Rows are points. The last column is the point's height on a tilted bowl or saddle (a function of degree 2), plus a little noise. Count its main directions that bend up, bend down and stay straight.

Points (10 x 3):
[[ 15 -28  -1]
 [-19  35  -4]
 [-22   2  -2]
 [-47 -48  82]
 [-47  36  -8]
 [ 12   3   0]
 [-19  14  -6]
 [  4 -26   1]
 [ -6 -19   1]
 [-12  28  -3]]
Directions: 1 up, 0 down, 1 straight

Points, 17 rows:
[[ -9  40   3  27]
 [ 25  10 -18  13]
 [-53 -24  11  31]
 [-14  -2 -48  28]
 [-41  13  -9  27]
 [ 14 -22  25  10]
 [ -2  -9  -4   6]
 [ 28   7  34  16]
 [-38   3   7  20]
 [-33  -5  22  18]
 [ 10 -36  37  19]
 [ 24  21  34  19]
 [-39  70   6  72]
 [ -7   9  17  10]
 [ 16   2 -28  13]
 [ 38  12  -1  14]
 [-41  -2  42  29]]
Directions: 3 up, 0 down, 0 straight

Points:
[[ 57   5  11  25  -2]
 [-26  17  38 -31   6]
 [ 25  19  -1  38 -19]
 [ 18 -13 -25  25   5]
 [ -8 -44 -47  20  47]
 [  0 -16  27 -10   1]
 [ 29 -33   5 -14  16]
 [ 30 -33   9  22  21]
 [ 33 -25   8  38  16]
 [  9 -33  -8  28  19]
 [ 36  -4 -32  -5  15]
 [ 58 -60 -18 -14  63]
 [-12   8 -20 -16  13]
 [-19 -18 -14  -9   4]
 [-10  -5   5  14   7]
 [-11  36  28   3  28]
 [-20  43 -53  26  19]
 [ 12 -41 -44   5  38]
 [ 37  51 -24   4  -6]
 [ 17 -22 -12  26  10]
 [  0  -4  11  13   7]
 [-20  59  57 -14  77]
 [ 11 -22  11  -7   5]
 [ 21 -10 -32  18   6]
 [  3   9 -10 -21  11]
 [  1 -61  18  16  28]]
Directions: 3 up, 1 down, 0 straight

Points (25 x 5):
[[-45 -41 -11  -2  19]
 [  9  -2  -2  -2 -10]
 [-27  -3 -20 -26  -8]
 [ 29  13  30 -59 -57]
 [-20  13  -1 -12 -10]
 [ 16  -4  14  31 -17]
 [  9 -11  51   2 -26]
 [  3  44 -14 -42 -19]
 [-12  15  24 -29 -22]
 [ 22 -22  40 -34 -34]
 [ 25  -4  34 -15 -30]
 [ 50  -9   1   1 -27]
 [-14  13  35  22 -23]
 [ 11  25  -3 -15  -9]
 [ 20 -21  28  26 -23]
 [ 29  18   1 -34 -23]
 [-26   1  35 -17 -12]
 [-36  52 -42 -19 -25]
 [ 10 -18  34  15 -18]
 [ 22 -33 -17  22 -23]
 [-26  30 -14   4 -13]
 [ -2   0 -22   4  -8]
 [ -3  22 -16 -25 -12]
 [-65 -54  28  34  38]
 [ 61 -45   9 -18 -61]]
Directions: 1 up, 3 down, 0 straight

Points (44 x 7):
[[ 10  16 -44 -25  22  -9 -15]
 [ 34  24 -31  22  13 -38 -22]
 [-38  -6 -32  13  16 -16 -17]
 [ 26   7  54  17  -8  -3 -37]
 [  7  26  29 -25  34 -29 -30]
 [  8 -15   1   2   7  -6   7]
 [-25 -12   2 -59 -30  -5  -2]
 [ 13   4  27 -15 -40  -1  -9]
 [ 29  32  12 -38 -61  20 -42]
 [-18  -8  -3  30  21 -18 -11]
 [ -2  15  32 -29 -12 -16 -16]
 [-15  28  43 -20   1  31 -32]
 [-28  -6   3 -26  18 -29 -12]
 [ 25  19  -6 -26  26 -77 -55]
 [ 23  13  -2 -24   2  -8  -3]
 [ 43  -4  34  19  -6   7 -23]
 [ -4   2 -14   5 -10 -43 -14]
 [-49   8 -25  -5  17   4 -18]
 [ -9 -41 -56  -3  -9 -10 -13]
 [-29   8  44 -36 -36  28 -25]
 [ 26 -16   2 -12  44  -9  -6]
 [-23 -17  30  22  17  25 -27]
 [ 51  50  12 -28  20  -8 -43]
 [ 21 -22  36 -27  33  25 -26]
 [-17 -29  10 -28  34  27 -15]
 [ 24   2 -33   8  -4 -11  -5]
 [ 22 -54   4  14  17 -18  -8]
 [-15   9  30 -24  69  49 -60]
 [-19 -21 -22  28  -4  -6  -9]
 [  9 -12  -6  -9  11 -31   0]
 [ 61 -20  -9  20  12   2 -13]
 [-11 -27   7  48   7  -7 -23]
 [-13  35  43 -37 -19 -22 -43]
 [  6 -59 -17 -10   0  44  -8]
 [  6   8  15  11 -21  -3  -7]
 [-43 -41  -4  16  -6  -5 -17]
 [-21  -2  28   1  26  37 -24]
 [ 13  10  19  32  37 -49 -30]
 [-25  -7 -17 -15  13 -18  -4]
 [  8 -17  34  58  44 -17 -48]
 [ -7  -4  -2 -16  37  56 -24]
 [-51  28 -20  16 -23   3 -36]
 [ -4 -19  11  52  29  27 -32]
 [ 41 -63 -17  -9  39  53 -43]]
Directions: 0 up, 5 down, 1 straight
